Each row of a before or after table is a point. One or more steps were done to the points. Then noise was added and the rows were shuffled. The steps act on how far a point lies along the listed directions, d1 being the first. What was done? A step turns or swaps two directions, mirrors them in a line or flattens them onto one, adds a multiple of one to another, or multiplies one. Angles are multiples of 10 degrees, from the lower direction toward the higher: turns from -170 to 170, lines from 10 to 170 but not 90. Use the fewest steps. Two steps may share a direction if one is a turn and the other turns, adds or multiplies; they go together, in the order done. Otherwise the lowest direction goes first.

Directions:
(1): [40 18]
(2): [ 18 -40]
Before:
[[  0  -5]
 [-29  34]
 [ -6  27]
 [ 90  58]
 [  1  -9]
 [ -3 -13]
 [  0  -3]
 [-15  -8]
 [ -1 -22]
 [ -5 -15]
 [ -3 -24]
 [ -6 -17]
 [ 10 -12]
 [-11  -3]]
After, 14 rows:
[[  2 -17]
 [ 15  -6]
 [  3  -2]
 [  4  -7]
 [-19  21]
 [-42  14]
 [  4 -12]
 [  8 -21]
 [  4 -15]
 [ -9 -14]
 [ 10 -23]
 [  3  -6]
 [ 47  95]
 [ -7  -8]]
Steps: turn d1 and d2 by -30 degrees

Directions:
(1): [  3  32 -40 -36]
(2): [-12  31  47 -25]
(3): [ 14 -41   7 -44]
(4): [60 14 10  7]
Before, 10 rows:
[[ -1 -28  -9  10]
 [ 11  15 -10  63]
 [-15  10  21  32]
 [ 10  63 -17  28]
 [ -1  -9   1  26]
 [ -2  23 -50 -17]
 [  9  22 -10  18]
 [ 62  -3  14  30]
 [ 42  34 -21  13]
 [  6 -32  -8   5]]
After:
[[  7  -4   3  32]
 [ 26  -9 -55  83]
 [ 10  48  17   3]
 [-39  -6 -36  61]
 [ 30 -69 -13  27]
 [  2 -32 -68  15]
 [ 17   5  52  52]
 [ 13 -30 -67  17]
 [-13 -35   0  59]
 [ 17   0 -38  27]]
Steps: turn d3 and d4 by -130 degrees; turn d1 and d3 by 140 degrees; multiply d2 by 3

Directions:
(1): [-19   3  14 -57 -43  14]
(2): [ -9 -47 -27 -10  21  47]
(3): [ 19  44 -28 -37  37   7]
(4): [-13  33 -37  32 -35  32]
Before, 14 rows:
[[ 34  30 -36  49  52  -8]
 [ 35  37  -6  95  44 -42]
 [ 20  -8  19 -59  60 -44]
 [  2 -23   4 -31  19  -3]
 [ 14 -66  43 -36  14 -31]
 [ -4 -39  20  17  14   5]
 [  3   9 -25  38   9  25]
 [ 12 -12   0 -33  19   5]
 [ 30  51 -44  -1  54   1]
 [ -5  27  19  39 -37 -30]
 [ 22  32 -32  -7  16  39]
 [ -7   0   3   4 -17  12]
 [-18 -27  15  22   3  10]
 [-16  -8   1  22   3  23]]
After, 14 rows:
[[ 19 -28  21 -53  58 -40]
 [ 11   1  16 -19  12 -31]
 [-27 -54 -37 -43 -12  95]
 [ -9  -5 -32 -56 -11  55]
 [-15 -12  30  -6 -12  -2]
 [-10 -23 -37  43   1  41]
 [ 31 -42  51 -22  22 -55]
 [-14  15  -8 -17 -29  29]
 [-16   9  15  -3 -21  10]
 [ 13  10  22 -21  17 -19]
 [ 20  42 -10 -18 -15  18]
 [ -1  16 -36 -49   5  33]
 [ -9 -14  35 -19 -12  -5]
 [  4   7   4  17  -5   2]]
Steps: add -0.3 times d2 to d4; turn d1 and d2 by -140 degrees; multiply d3 by 0.7

Directions:
(1): [-15  39  19 -12  15  -3 -45   9 -65]
(2): [ 16 -27 -34  44   6 -47  -4 -35 -36]
(3): [  0  10 -11 -32 -61  14  34 -34 -35]
(4): [  3  21 -44 -49  -3 -36 -37 -15  33]
Before:
[[ -8  -3 -19 -16  12 -37 -27   4  37]
 [ -9   7 -21 -41 -31   9  33 -18   9]
 [ 10 -27 -35  33  17 -35  -7  -3  48]
 [  0 -18 -15  30  29 -25   2   8  26]
 [ 11 -13 -15   1 -20  -5  26 -10  13]
 [  6 -11 -21   9   2 -20   7 -16 -11]
 [ -2  15   6  19  32 -15 -22  24   0]
 [ 10 -34  10  10 -29  28  35 -11  -3]
 [-18  29  19 -13 -23  36  20   9 -39]
 [  5 -12 -16 -32 -37   9  38 -32  27]
 [  4   6   9 -13 -23  11  14   0 -39]]
After:
[[ 11 -26 -28 -26 -86  14  79 -70 -15]
 [ -2  13  21  39  79 -25 -51  56  27]
 [  1  26 -15 -56 -63   6  24 -30 -54]
 [-15  42 -37 -58 -66  -5   3 -46 -64]
 [  4 -11 -20 -55 -67  18  28 -31  26]
 [ -7 -20  13  40  67  -5 -11  54  63]
 [ -1 -11 -36 -29 -83   5  77 -65 -44]
 [  6 -12  -9  -9 -45   5  44 -17  14]
 [ -2 -40  22  67  51 -22  -7  25  15]
 [ -1  -3  14  -4  -5  27  30   6   3]
 [  4 -37  21  72  55   8   8  56  78]]
Steps: multiply d1 by 1.3; turn d2 and d4 by -140 degrees; multiply d3 by 2.5

Directions:
(1): [ 10 -23  31 -20  63 -55  10  11  -2 -13  37]
(2): [ -5  10 -54 -16 -20 -29 -17 -34 -45 -40  33]
(3): [ 18   3 -58  31  58   6  -3   5 -25  42 -15]
(4): [ 17 -29   6  -1  22  20  26 -83  14 -18 -24]
(5): [ 22   8  12  56  -7 -49 -49 -10  21 -20 -32]
(6): [ 16 -75   0  16 -17  11   5  34 -42 -29 -21]
Before, 10 rows:
[[ -1  -5  49 -24 -27 -40   8 -12  35 -29  -5]
 [-11   1  56 -12 -29   4  10 -88  52 -44   8]
 [ 16  -7  11  -6  29  15  10 -37  11  11 -12]
 [  3 -40  26 -27  26 -27  34 -42 -35 -33   4]
 [  3 -49  46 -53   0  14  36  11  -8 -12  36]
 [-16  48 -16  -4 -54  26   3 -52   7  21 -26]
 [-16  57 -81   3 -36  29 -15 -66 -14   4 -20]
 [ -5 -60  16 -31   0   9  41 -27 -20 -13  10]
 [  2  80 -65 -29  -9  30  -7 -33 -12  16  28]
 [ 10 -57  22  11  -7 -17   8 -41  -3 -47 -17]]
After, 10 rows:
[[ -9  22   7 -10  14 -77 -16  -4 -35 -22  26]
 [-10  30   1  -2  -7 -66 -26 -34   6 -11  28]
 [-27  24 -18 -25 -73  39  15  -7 -23  16  -7]
 [-30 -17   7 -46 -59 -11   7 -21 -29 -65  64]
 [  7   3 -27 -17   8  -4  -5 -33 -27 -10  16]
 [ -2 -18  -6  12 -25 -58 -29  -7 -23 -49  14]
 [-36  43 -60 -10 -63  51  -7  43 -34  28  -8]
 [ -7  60 -35 -34 -18  61  10  45 -10  46  22]
 [ -3 -32  34 -41 -26 -33  21   1   2 -39  10]
 [ 11  28  41 -20  14 -52 -18 -39  35 -14  34]]
Steps: turn d1 and d3 by 10 degrees; turn d2 and d4 by -90 degrees; swap d5 and d6

Directions:
(1): [ 40  81  32  12  -3 -12  31 -16  12  15  16  27 -30  25]
(2): [ 27 -18 -10  -8 -39   5  62   0  29 -63  30   7  33 -11]
(3): [ 18 -45  44  -7  43  42  41 -10  38  21 -32 -17 -12  25]
(4): [-30   8  -9 -10 -40  56   5  29   0  20 -27  67  19  29]
(5): [ 17 -46   7  -3  12  -5 -33 -19  23  21  63  65 -17 -10]
(6): [ 21  28  17   4  22  35 -68  12  38 -44   8 -13  37  25]
Before (10 x 14):
[[ -7  79  17  21 -11   5 -18  21 -47  13 -42  -3  35  29]
 [-57  22 -29 -12 -39  -6  27  -4 -37  18 -21  60 -13  -1]
 [-39 -34 -35  -8  -5 -60  24 -24 -49  -3   1 -25  -9 -53]
 [ 57  17   9  14  -8 -38  16 -14  22 -43  71  22  16  -7]
 [ 19  13  -7   0   6 -35 -21  -3  18 -34  67   9   6 -15]
 [-58  44 -33   6 -30 -26 -19  44 -58 -20 -15 -12  36 -10]
 [ 13  13  22   9   9 -26 -25  10  35 -46  30 -40   8  -3]
 [ 10 -30 -20  -3 -39  63  30   9  18  -4  -9  59  16  15]
 [  6 -74  19  -9   7 -12  31 -11  -3  17   0   9 -31 -24]
 [-28  36  11   3   3  43 -27  20   3  42   5  69 -15  14]]
After, 10 rows:
[[-23  24   8  -4  19  28 -61 -10  14   4   2  58   0  28]
 [-14  -5  21   7   4 -38  37   5   1  17 -13 -38 -32  -7]
 [ 12 -21  -8   2 -14  68  22   8  19  -4 -35  12  14  19]
 [-24  88  -6  10 -25  17   7  26 -16  -1  -4  29   2   7]
 [ -7  34  20   1  40 -13  13   3  -7  20 -33 -47 -19  16]
 [ 38  50  57  19  47  -5  43 -10   9  27 -36 -35 -23  39]
 [ 18 -28  12  -6   0  22 -31  17  26 -67  -1 -25  36  -5]
 [  8  31  12  19 -21 -36   7 -11 -48  60  29  73 -15   0]
 [-21 -56   1  -8  57   5 -96 -17  11 -15  12 -13  21 -17]
 [-51 -43   0   2  35 -16 -57  19 -37  63   9  33 -17  -7]]
Steps: multiply d1 by 1.6; swap d2 and d3; multiply d4 by 0.7; turn d5 and d6 by 150 degrees

Directions:
(1): [-32 -29  13 -40 -40 -43  19  29  67  17 -11 -58 -13  -7  18  -7  -7 -15]
(2): [ -9  -9  10  27  53   8  -7 -14  34 -65 -32 -22 -64 -34   4  -6  30  21]
Before (12 x 18):
[[-16 -30  16 -20 -28 -32   4   7  49   4 -18 -31 -21  -6  15 -15  -7   0]
 [ 25  13   1  47  68  43 -11 -32 -30 -56 -18  20 -42 -21 -18   5  41  21]
 [ 15  18  16   5  -5  11   6   6 -29  26   8  11  33  14   2   1  -7  -1]
 [-16 -17  26  22  24 -17   3   3  51 -51 -28 -41 -48 -29  12  -8  19   0]
 [  9   8   6   8  26  25 -11 -12 -14 -19  -4  22 -17  -2 -12   4   6  -1]
 [ 18  21 -16   7  19  34  -7 -22 -61   7  14  29  16  19 -11   5  -6  17]
 [  9  12   5   0  22  12  -3  -3  -6 -18 -16  12 -12  -6   1   5  10  15]
 [  8   4  -6 -15 -18  15   4  -5 -30  17   7  22  29  21  -5  -7 -15 -16]
 [ -1  -2  -5 -36 -41 -23  17   6   8  30  19  -7  24   7  -6   0 -22 -20]
 [  4   7  -4 -16 -23  -9   4   3   9  26   6 -14   5   5   3   4  -1  -6]
 [ 17  14 -11  25  30  30 -15 -11 -26 -18   3  34 -13   1   3   1   3  13]
 [-10   2  18 -15  -7 -15   6   2  17   2  -6 -10   5  -1  10  -4 -13   3]]
After (12 x 18):
[[  9  13  23  27  36  21   0  -4 -12 -21 -11  -1 -11  -9   4  -4  15  17]
 [ -4  -8  11 -26 -62 -33  15  27   6  55  18 -12  49  19   8   0 -29 -34]
 [ -3   1   3  -8   1  -8   2   0  29   1  -9 -28 -26  -8   7   3  12   2]
 [  0  -2   3  12  28  24  -7 -19  -7 -40 -19   8 -24  -8  -3 -11  14   4]
 [ 24  22 -17  23  21  37 -16 -12 -48   0  17  50  13  15  -3   3  -8  10]
 [ 21  25 -15  27  49  45 -14 -34 -60 -23   2  28  -7   3 -13   2  10  29]
 [ 14  13   1   1  10  29 -12 -10 -37   5   9  38  13  14 -15   9  -7  -9]
 [ 44  34 -15  13  -2  41  -3 -19 -95  39  32  65  58  32 -27  15   0  -5]
 [ 13  18   1 -10  -1  13   0   3 -23  11   0  25  16   7   1   9  -2   5]
 [-13  -3  17 -14  -7 -20  10   4  25   0  -7 -16   2  -5  10  -4 -11   2]
 [-19 -32  15 -35 -52 -43  11  18  52  20 -10 -36  -9   0  17 -18 -16  -9]
 [-13 -15   5 -15   9 -16  17  -4  50 -31 -13 -34 -35 -28   4  -6   5  -1]]
Steps: multiply d1 by 1.3; multiply d2 by -1
